Each row is a point. Any point is a mix of the corners, with weights that add up to 1. It lies inside the corners' shape when no weight is negative. Say inside or outside, and name the corners with a negative weight.

Corners:
(1): [-22  78]
(2): [-52 -45]
(3): [ 38 -42]
Points:
[31  1] => outside (2)
[-19  64] => inside
[ 23 -32] => inside
[-42 -28] => inside
[-30 -36] => inside
[-30  31] => inside

Corners:
(1): [ 24  18   0 -53 -18 -25  65 -38  34  -8 -22]
(2): [ 28  12  19 -29  23 -42 -19 -34 -27 -45  60]
(3): [-90  34  37  30  16 -28  11  75   1  55  -4]
(4): [ 10  28 -18 -11  -7  21 -13  -5   7 -37  19]
(5): [-18  67   4 -24  85 -10 -13 -15  35  19  95]
(6): [ -9  72  59 -55  55 -14 -33  46   4  -1  66]
(7): [-29 -38  56  20 -27 -44 -31  58  53  49 -35]
(8): [ 22 -44 -55 -50 -32 -74  42  47 -64  95 -18]
(9): [ -6  37  29  89 -25 -39 -33  39  54  67  10]
(10): [-79  -6  49  11 -63 -36  -6  32  72  61   8]
(11): [ 38  13 -46 -59  -3 -45  -6 -40 -61  15 -64]
(12): [ 20  38  48 -37  34  38   4 -40 -23 -12  30]
Points:
[  4  38 -15 -18  21 -31   5   2  -8   9  20] => outside (7, 10, 12)
[ 12   1   1  -4 -14 -34  -2  -5  13  22   7] => outside (3, 6)
[ -4  27  24   8   1 -32 -15  26  18  34  17] => inside
[ -8  22  17   5   0 -23   0  27  14  39  -5] => outside (2, 10)
[  7  10  -6 -18 -11 -31  15  10   2  30   2] => inside
[-22  37  23  -2  15 -24 -13   8  38   9  29] => outside (8, 12)
[  4   5  -9 -29  -9 -39  -2   1 -17  31 -24] => inside
[  5   0   2   0 -33 -37  11   0   5  29 -27] => outside (5, 6)
[ 39  50  -2 -59  41  -7   5 -24 -32  -6  34] => outside (3, 7, 10)

Corners:
(1): [ 21  -5   7 -66 -10  36  -3  -1  23  48   5   6  14   7   6   0  27 -16
   2 -12]
(2): [-19   5  -4   5  21  -4  15   8 -38  -5  19   5  -2   2   8  -2 -17  -8
 -29   0]
(3): [ -6   3  16 -17  -3 -26  -6  11 -35   7  11   7   5   9  -5  62  -7  34
   4 -26]
(4): [ 15  10   4  -4  -6   4   4  20  16 -11  -3  -8  -6  13  12  12 -22  -4
  -9   4]
(5): [-21   0  -4   2  13 -23   2   1  14 -15  -5  -7  -1 -29   6  14 -12  11
   2  -4]
(6): [-30 -13   9   2  17 -20 -29  14   5   6  10  -9   9 -16 -13  14  -2  -3
   1 -11]
(7): [ 10   1   2  18  11 -12   6  28   6   2   3  -7  10 -27   8  28 -11   4
   6 -19]
(8): [ 17  13   1   2 -20  22   5  -9   5  -9 -11  32  -4  -2  10  -7  29  -6
   1 -15]
(9): [ 10  -2   1  18  -3 -20  10 -11  29   8  14 -15   3   0  -8  -2 -17 -18
  -3 -11]
(10): [ -7 -12  14  -5 -20  13  15 -16 -14   2  24  53  27 -25   3 -14  31  22
 -34   2]
(11): [ 16 -34   7   3  -3   7   0  -8  -7   7  -3   5  -3  -8  -7   4  31  25
  14 -18]
(12): [ -2  15  -1  25  20 -19  15   7  -7 -13   2 -23   9  -2 -26  -2 -19   5
  14 -12]
(13): [ 15  19 -22  11   5  33   7  -4   9   1  -1 -12   1   4   3  26   0  -8
 -26   4]
(14): [ -2  15 -16  19   6 -27  10 -16  -4 -14   3 -18  12   9   2  -5 -26 -22
   0  20]
(15): [ 15   3  -1  -1   0  -5 -20   5   3  24  12  -6  -3  -8  -7  -4  -2  -7
   1 -10]
(16): [ 17 -13   6 -22 -20  -5   6 -15  -7   1  19  -6   7 -11  -8 -15 -12 -10
 -12 -11]
(17): [ -6 -14  13 -31   6  -7  -6   3 -23  -5  26  -3  -4  -3  -2  12  43  33
  -3 -10]
(18): [  4 -15  12   7  14  -6 -26 -17  17  -7  24  -8  10 -13  -1   1  -2  10
  11 -16]
(19): [ 24  11  -2  21  13  19  19  -5   8   6 -95 -17  -1  -1   9  27 -10 -10
 -19 -19]
(20): [ -4 -10  18   2  12 -17  -9 -22   6 -17   4  20   5 -17 -28 -11 -16 -11
   3  11]
(21): [ 16  10 -52  24  17 -24  23  13 -19 -14 -14   6  -8  14  -3   6 -10  -7
 -19 -13]
Points:
[ -8   0  16 -12  -7 -13  -1   0  -4   2  29  13   9 -11  -4  -6   2   0
  -2  -3] => outside (11, 13, 18, 19, 21)
[ 5 -4  2 -6 -4 -1 -1 -2  0 -1 13  7  2 -4  0  2  6  0 -4 -7] => outside (12, 19)
[  2  -7   1  10   4  -7   5   1  -2  -8  -4   1   5 -11  -5  15  -1  13
  -7 -10] => outside (1, 2, 8, 14, 15)
[  5  -4   1  -3   3  -1   0  -3   0   4   2   0   5  -7  -3   6   2   0
  -3 -10] => outside (4)

Corners:
(1): [ -1 -42   1 -19  54 -34 -23  22  40 -95  57   3 -24 -26  50   6 -42  -1
  23 -29]
(2): [  4   4   3 -16  -6  -5 -15  29  17  68   7  -1  58  55  -5 -28  12   9
 -11 -48]
(3): [  7  19 -37   0 -18  -7  27  -2 -36  35 -39 -18  41  16   8 -82 -42  44
 -19 -32]
(4): [ 11  32  -4 -23 -11  -9   9 -66  39  11  -1 -32 -13  10  21  21  18 -10
 -51 -22]
(5): [-40  -9  -5  10  79  14  13 -17 -12  10  61  60  10  -8  85 -40  13 -32
 -30  40]
(6): [ 14  36  50  34   1 -15  53 -18  -5 -24 -16  -1  18 -14 -63  72  11  30
 -25  37]
(7): [ 27  24  82 -38  59   2  13 -15 -13  11  -9 -18 -18 -32 -25  -5 -26  28
 -26  28]
(8): [ 18 -43 -32  20  11  -3 -35  36  -2 -16 -13 -43  27  12  25  40 -29  11
 -48 -18]
(9): [-50 -41 -18  22  -8  31  28  -1  49  -9  49  -6 -36  15   0  25 -31   6
  46  35]
(10): [-57  20  -5 -26  14 -24   3  42  31  44   6   6  22  35  48 -13   7   6
 -11  11]
(11): [-54 -61 -29  10 -60  66 -14  18 -58 -17 -34  26 -59  13  31   1   9  36
 -19  29]
(12): [ 14  49  84 -28  -5  29 -17 -19  -9 -60  10 -17 -36   0  11  26  22  40
 -13  15]
(13): [-51 -75   6   9 -73  24  -6  15 -43   7   8  14 -37   4  32  38   7 -16
  15 -29]
(14): [-47   5  -9 -37  36  15  21  31  54 -47 -22 -26 -47 -73  34 -32  -8  14
 -15  57]
(15): [-28  -6 -44 -12  26 -40 -19  23  46   0  51   1  18 -49  12  19 -16  41
 -10  -5]
(16): [-65 -30 -25 -31 -33 -17   0  -9  62 -65   2 -11   2 -42  45 -15 -52  43
 -30   7]
(17): [ 37   5 -27  27  62 -22  -7 -15   1  12  35  16   2 -38  11 -38 -45 -49
 -42   9]
(18): [ -8 -17  32  61 -38  53  31  18  40  34   6  31 -49  22  39 -12 -18 -19
   4  42]
(19): [ 16  20 -34 -26  46   6  -5 -32  27   6 -10   2 -23 -66  38 -32 -51 -41
  -5   6]
(20): [ 69 -12  91  -6 -18 -47 -17 -42   1 -10 -23  -1 -25 -49  -2  -6  -5   5
  47  -1]
(21): [ 77  -6  14 -88 -77 -36 -27   0  12  -6 -22 -37  11  -5  26  21   9  21
  13 -52]
Points:
[-19 -10 -12  30  -9  22  17  -7 -19 -17 -12   8 -17 -32  18 -26 -28  19
  -8  30] => outside (1, 2, 4, 7, 10, 21)
[ 30   7  32   2  11   3  11   4   1  -5   5   5 -12 -15  -4 -19  -7  21
   8  19] => outside (4, 8, 10, 13, 16, 19)
[-16 -13   0 -19   1   2  -8   3  12  -6  10  -1 -10 -12  34  -6  -8  16
  -9   2] => outside (6, 17)
[  2  -1  16 -12  -8   2  -3   4   6 -26 -12 -14 -22 -22  16  12 -10  17
 -15   8] => outside (2, 5, 9)
[ -4   1  25 -21  10  -1   4  -1  35 -19   5  -8 -16 -17  30   7 -11  -1
  -2  10] => outside (3, 11, 15, 17)
[ -6  -2   5 -12   3  -1   2  -2  24 -10   4  -4  -9 -13  23  -5 -16  13
  -3   8] => outside (13, 17)
